Rows are points. To make a cloud, some directions were put in groups of two or more. Within a group, all points are equally far from the middle, so they leave a hole (a ring in 2 directions, a hollow ball in 3). The other directions are filled evenly. Then the cloud was stretched, turned, moved and blurred a little. Count the holes, and give their numbers of directions, smallest first.

Cloud (21 x 3)
[[  9.9 -21.5 -25.6]
 [ -2.9  27.8   9.0]
 [ 18.0 -29.7  34.8]
 [ -0.3  -7.2 -25.6]
 [ 10.3 -14.8 -30.4]
 [ 23.4 -24.5 -31.2]
 [-10.1  -5.9 -31.7]
 [-19.1 -26.6 -11.8]
 [ 17.9 -42.3  -3.5]
 [-19.7  14.3 -10.2]
 [-30.6 -28.6 -32.6]
 [-31.2  -5.3 -24.2]
 [ 15.6 -23.0  27.2]
 [  3.2  18.8   4.2]
 [ -3.0 -27.8  20.7]
 [-14.9   2.6 -11.5]
 [-25.5 -19.2  20.2]
 [ -8.5  -5.0  29.7]
 [ 10.8 -24.3   6.0]
 [  6.8  22.5  -8.1]
 [-12.7 -19.5 -21.9]]
Holes: 0

Cloud (27 x 4)
[[ -3.3  10.5  -8.4  17.7]
 [ -4.3  -1.0  -1.0  38.1]
 [ 16.8 -26.2   3.5 -10.4]
 [ -1.8   4.7  19.3  21.4]
 [ 12.5 -15.1 -16.9  -2.2]
 [-20.0   3.7   8.7  35.8]
 [-33.6  -3.9  12.0 -18.7]
 [-14.6   6.9 -19.7 -32.6]
 [ 20.3 -34.9  28.2  -8.7]
 [-25.5 -13.6   4.7   7.1]
 [-17.7 -43.1 -28.1   8.7]
 [ -8.1 -34.7  10.5 -21.8]
 [-33.0  -2.1  -5.8  29.6]
 [ 18.2 -40.6 -12.0  -7.4]
 [ 13.1  13.0  -4.7  27.2]
 [-22.1 -44.4 -12.1  -5.4]
 [ 16.6   5.8  20.1  15.7]
 [ -4.6  -7.4 -14.8   5.7]
 [-26.3 -32.2   1.4   8.1]
 [-19.0 -39.3   6.8  20.2]
 [ 18.4 -40.6   5.5   4.7]
 [ -6.5  12.7 -18.5 -24.3]
 [  9.6  -6.5  15.1  48.6]
 [-33.4  13.1   7.6  21.8]
 [ 17.8 -35.5  -4.8 -24.8]
 [ -4.8 -37.6   7.0  39.7]
 [ 15.4   1.0   8.7  24.2]]
Holes: 0

Cloud (28 x 4)
[[-10.9  25.1  26.4  16.2]
 [-34.7 -19.9 -13.5   6.8]
 [ 11.6  -9.7   0.9 -21.1]
 [-33.4   0.6  15.4  32.1]
 [ -9.1  19.5  -0.8 -25.1]
 [  4.8   7.9   7.8 -27.4]
 [-13.0  29.2  17.4  19.4]
 [ 15.9 -17.8  14.2 -11.6]
 [-30.5 -25.2  28.1   0.2]
 [-34.3 -15.1  27.9  -8.4]
 [  8.4  10.9  30.0 -10.1]
 [-40.8 -12.7   9.2 -14.8]
 [-27.3 -15.1  23.3  31.0]
 [-11.5 -17.9 -15.1  29.8]
 [ -9.4  32.2  10.1  18.0]
 [-29.3  24.0   8.6  21.6]
 [ 20.1  -9.4  16.4  20.5]
 [-28.5   2.5  28.5 -18.3]
 [-33.4 -21.5  26.1  -6.0]
 [  6.0  20.6 -13.1   6.1]
 [-34.6   9.9  13.1  28.7]
 [-10.5 -17.6 -11.9  33.2]
 [-25.9   2.7  36.7  -3.4]
 [ 13.7  15.5  25.3  10.3]
 [ -7.0 -16.8 -13.6  31.7]
 [ -9.0 -38.5  11.3  -4.5]
 [-40.1   3.8  -2.2  22.6]
 [-33.0  18.5  -0.9 -13.9]]
Holes: 2 (2, 2)

Cloud (53 x 6)
[[ 27.9 -32.8  -8.2 -35.6 -11.6   4.2]
 [ 15.0   9.6   7.1 -36.0   6.6 -29.1]
 [  2.8 -21.9  16.0  24.3 -32.2 -19.6]
 [ 36.7   0.6 -10.5  18.1 -29.0  -7.3]
 [ 35.7  -7.2 -29.4 -14.0 -38.7   3.8]
 [ 28.3  17.8 -21.4   2.6  -6.4  11.3]
 [ 41.2  -4.4   7.8  11.7  22.1 -19.4]
 [ 33.0 -16.0  14.7  15.4  21.8 -28.9]
 [ -1.7  -8.7 -22.6 -11.2  -9.2  35.7]
 [ 25.4   1.9  11.3  16.1 -20.8 -27.6]
 [ 13.4 -33.6   1.4 -32.7  11.0 -28.6]
 [  9.2  12.7  13.6   8.9  12.9  36.0]
 [ 29.5   3.6  24.7  -2.7  14.7 -23.3]
 [-18.2  -8.6  16.8  23.2   9.2 -18.7]
 [ 13.5  17.9   0.4  12.0  40.0  -0.4]
 [ 39.4 -18.2 -24.5  -7.8  14.0 -22.8]
 [ -0.4 -29.1 -22.3  -6.6  10.4   5.0]
 [  8.5 -27.6  19.5 -21.0  22.3 -45.9]
 [-13.2  19.5 -29.5 -22.7 -23.0 -21.1]
 [ 40.2  -8.2 -22.5 -26.2 -28.6  17.3]
 [ -8.2  22.2   3.3  23.1 -14.8   1.3]
 [ 13.3 -30.6  14.7  19.8  25.8   4.1]
 [ 32.6  14.7  26.5  -5.6  22.2   7.6]
 [ 15.0  15.0 -32.1 -19.6  23.8 -20.9]
 [ 19.3 -11.8  25.4 -10.8 -41.7  -2.9]
 [ 20.3  11.6 -19.7 -38.4 -15.8  17.0]
 [ 47.1 -12.8  -6.5   6.3  27.5 -13.5]
 [ 29.4 -26.7   7.9 -44.7  -6.8   6.5]
 [ 40.7 -13.7 -13.6  11.4 -16.9  -2.2]
 [  2.1  -6.9 -18.8   2.4  17.8  21.8]
 [ 33.4  12.4  10.9   9.4  -7.8  -2.3]
 [ 13.9 -35.9 -15.4   0.5  10.5  15.4]
 [ 26.5   4.0  27.7 -17.0   0.1 -10.6]
 [ -8.9 -11.6  17.3  22.2 -20.6  22.2]
 [  0.9 -21.7  16.9  -5.5 -26.5 -37.4]
 [ -9.8 -29.9 -22.2 -14.6  -9.9  -9.5]
 [-26.2   5.2   6.8 -23.5 -30.4  10.6]
 [ 46.4 -27.4  13.8   6.5  16.9  17.2]
 [ 37.7 -15.2 -26.8  -2.3 -15.2 -12.1]
 [ 16.9  22.6  20.1  -0.3  21.0 -15.9]
 [-22.0 -22.6   8.6 -22.4   7.1 -17.4]
 [  6.7   0.6 -19.2 -25.4  23.6  27.3]
 [ 34.8  -7.8 -13.8 -40.6   2.4  -4.3]
 [ 25.7  19.3  21.0  -0.1  12.9   2.9]
 [ 28.7 -20.1   4.0  22.9  11.7 -30.7]
 [-20.9  17.8  18.3   1.4 -26.9   5.4]
 [ 33.7 -15.9 -20.6  16.4 -15.4 -21.1]
 [  7.9 -35.9 -23.8  -6.0 -11.0  -1.3]
 [-10.9 -23.6 -19.8 -18.7  -6.2   7.6]
 [ 26.0  12.2 -27.5 -21.3  12.6   1.2]
 [ -2.2 -29.5   6.0 -21.0 -32.2 -22.0]
 [ 11.7 -30.1  -3.1  22.5   9.7   0.5]
 [ 20.0 -19.7  15.2 -32.7   9.1 -30.2]]
Holes: 2 (2, 2)

Cloud (84 x 8)
[[  0.3   4.2 -34.1  38.5 -20.1  -4.2  18.2  -3.9]
 [-29.9   0.1  20.1   3.0   0.6 -24.0 -10.5  30.5]
 [-30.2  53.9  19.5 -13.3  10.5 -14.2  14.9  -2.5]
 [-44.6   4.4   3.9 -20.1   7.2  -2.9   5.7  -8.8]
 [ -2.8   6.9   1.4  19.9   6.9 -15.5 -26.1 -20.7]
 [-34.0  -0.6 -38.4  11.7 -26.4   0.0 -15.6   0.9]
 [ -6.6  36.2  19.4   3.4  11.1  31.8  -9.8   8.9]
 [ 12.2   3.4  -8.5  20.5 -45.5   0.3 -10.9 -22.1]
 [-16.2 -20.5   4.8  -2.7  41.3  -7.5  28.6  -5.0]
 [  7.9  -3.3   1.3  -1.9  15.2 -42.7  14.1  17.9]
 [-24.9   3.0 -21.6 -24.6 -17.8  26.7  10.0   9.8]
 [-11.4  24.8  14.0   0.5 -21.0  11.2   8.4  51.0]
 [ -6.7 -16.1  -5.4 -11.7 -33.0   8.3 -24.0  12.2]
 [-11.9  26.3  12.8  -4.1 -21.6  17.4 -15.6 -15.8]
 [  8.9  45.0  12.8  21.7   8.9 -24.9 -11.3 -14.0]
 [ 10.1  -8.9 -11.7  13.7 -33.0 -17.4 -17.7 -10.5]
 [ -4.2 -13.5  15.2  47.1 -19.0  -8.3  15.0  17.5]
 [-13.8   9.7 -17.0  25.4  -9.2  46.3   5.7 -10.9]
 [-26.2  -6.6 -35.8  -6.6 -22.5 -25.9  -3.5  24.4]
 [ -3.4 -33.2  23.5  33.9  -0.5  10.2  -9.1  -4.9]
 [ 11.5  18.4 -20.7 -28.7   1.1   6.0  24.1  -8.7]
 [ 12.3  -0.8   0.0 -32.8  32.8 -21.2  16.3 -11.6]
 [  4.6   6.9   4.8  29.8 -27.2 -39.6  28.5 -12.4]
 [-20.2  -7.6 -10.0 -16.9 -12.2   5.2   8.2 -12.7]
 [ -3.9  -9.4 -37.3   9.8 -14.0 -18.6  -8.8  -2.4]
 [ -1.4  33.4 -20.1   6.6  10.0  -5.6 -23.8  -8.5]
 [-15.7  11.2 -26.9 -21.3  -3.7 -17.3   8.7   9.1]
 [-10.7   7.8  36.6  -4.0  10.4  25.8   2.5  25.0]
 [ -6.3  -4.8 -15.9  -4.7 -30.7   8.9 -11.7  -6.0]
 [-15.3   1.9  23.2  18.9 -13.9  19.4  36.8  24.9]
 [ -4.8  37.2  13.3  -4.9  41.4  -0.8  18.4 -10.8]
 [ 18.1   3.0   0.1 -26.6  -7.6  17.3 -24.5  -3.1]
 [ 20.2   2.1 -11.7   0.8   8.0  46.5   3.0 -46.8]
 [-41.7  38.3 -12.3  13.0 -10.1  -9.6   7.7  33.2]
 [  1.9  15.2  25.5  12.7  21.7  40.0  -1.9 -13.8]
 [  4.9  20.9 -20.8   4.8  -0.8  30.2  20.9  16.9]
 [ 11.3 -38.2  -5.9 -18.8 -12.9   7.6  14.3  -1.0]
 [  0.9  44.1  23.9   7.7  16.1  -3.6  -5.7   4.3]
 [-11.4  -8.9   1.5 -15.1  -5.7  15.3  -3.6 -28.9]
 [-10.3   6.6   2.9  -5.4 -18.7  24.5  32.2  23.1]
 [-17.6  11.8  -4.8  55.0  14.6 -21.3  26.5   6.9]
 [-15.8  -5.0 -10.9  13.6 -27.2 -23.3   6.2  34.7]
 [-28.4 -17.3 -16.3   8.8 -17.1  20.6  -8.2  31.8]
 [-21.6 -16.3  49.0  -1.6  15.4 -24.9  43.0  -7.8]
 [-31.5  -0.8  44.6  19.2 -20.0 -34.4 -13.8   9.9]
 [-23.0 -12.7  19.9  -2.8 -26.9  20.5 -16.1 -17.5]
 [-40.9 -21.4  12.3 -16.5   4.9  -5.0  22.2  47.8]
 [-13.6  13.6  -0.7   7.9  10.8 -27.4  -1.9 -17.9]
 [-27.1  -4.9  -9.8 -12.0 -21.7  14.8  22.4  13.8]
 [  0.1  20.8 -42.1  -8.1  -9.9  29.2  21.5   2.2]
 [-17.3   7.1  13.3  18.7   0.5 -41.1 -13.9   1.0]
 [-22.8   4.6  14.1 -11.1  10.0  13.4  33.3  44.8]
 [ -0.7 -22.0  23.0  31.9   6.4  -3.8  32.6   8.7]
 [-20.0   6.7  -0.7   5.5 -19.6  26.7 -37.9  13.2]
 [ 12.0 -32.7  -9.0 -24.8   9.3  26.7 -31.7  16.9]
 [-34.9 -17.8  24.0  -8.2  -0.6 -16.5   0.8  10.8]
 [-20.9 -24.7 -11.4  12.2 -17.1  -0.3  22.3  20.8]
 [ -7.6 -36.1  17.6   6.3 -18.5  29.0 -11.1 -17.7]
 [  8.7   4.3  16.9  16.4  10.1  10.4  34.3  29.6]
 [ -0.1   4.6  36.3 -17.7 -37.8   3.3 -23.3  -1.4]
 [-31.9  17.8  19.8 -16.9  -3.4   7.1   3.5 -39.9]
 [  2.4   6.6  32.9 -13.2   5.0  12.5  -0.2 -27.6]
 [ -0.5  -8.2   2.8  -3.9  14.3  25.1  18.3  25.8]
 [-23.8 -12.1  12.2   6.8  47.8   2.8   3.1 -38.1]
 [-20.0  15.5   4.0  26.7 -13.1 -33.2   9.8  -8.3]
 [-19.7  51.1 -15.0  28.9  22.6   8.4   3.8  32.5]
 [-12.2  46.5   9.3 -13.1 -10.5 -28.5  12.4  27.4]
 [-36.9   0.8   1.1  27.0 -19.6  28.5 -36.7  15.8]
 [-26.7  13.9  -9.6  43.9  -0.4 -23.0  12.8   2.3]
 [-13.7  -7.6  -5.0  -6.3   2.0   3.1  23.3 -26.9]
 [  5.5   9.7  -8.6  -3.9 -19.8 -12.1 -34.2  -8.1]
 [ -5.3   0.8   4.7   7.4 -16.9  13.2  23.9  19.1]
 [  4.1  13.0 -17.7   4.3 -13.1  56.2 -11.0 -18.7]
 [-13.1  39.2  17.7  -3.3 -28.0 -23.5  10.1  30.1]
 [-14.2  17.2 -13.6   8.3  32.0  23.7  14.4  34.3]
 [ -3.4  31.6 -24.7  -8.3 -28.5  15.8 -21.6  29.4]
 [-29.1 -16.0   8.6 -25.4 -21.3  15.9  -0.9   0.3]
 [-13.3  46.1  -1.1   1.5   4.5  32.5 -23.2  19.7]
 [-16.1  20.6  14.5   0.1  30.3  34.5  15.2  32.0]
 [-14.3  24.3  -3.3   9.7 -28.8  -8.2   5.2  72.8]
 [ -9.9 -13.7 -16.6  -9.4  -7.0  38.4  29.6  24.9]
 [-42.6  -8.0  22.7   5.2   2.9 -28.9  19.5  29.5]
 [  7.2 -15.9  -3.9 -18.1  41.1 -10.1  28.3  16.6]
 [-36.7   1.4  36.7 -35.8   7.5 -15.6 -20.4  18.7]]
Holes: 0
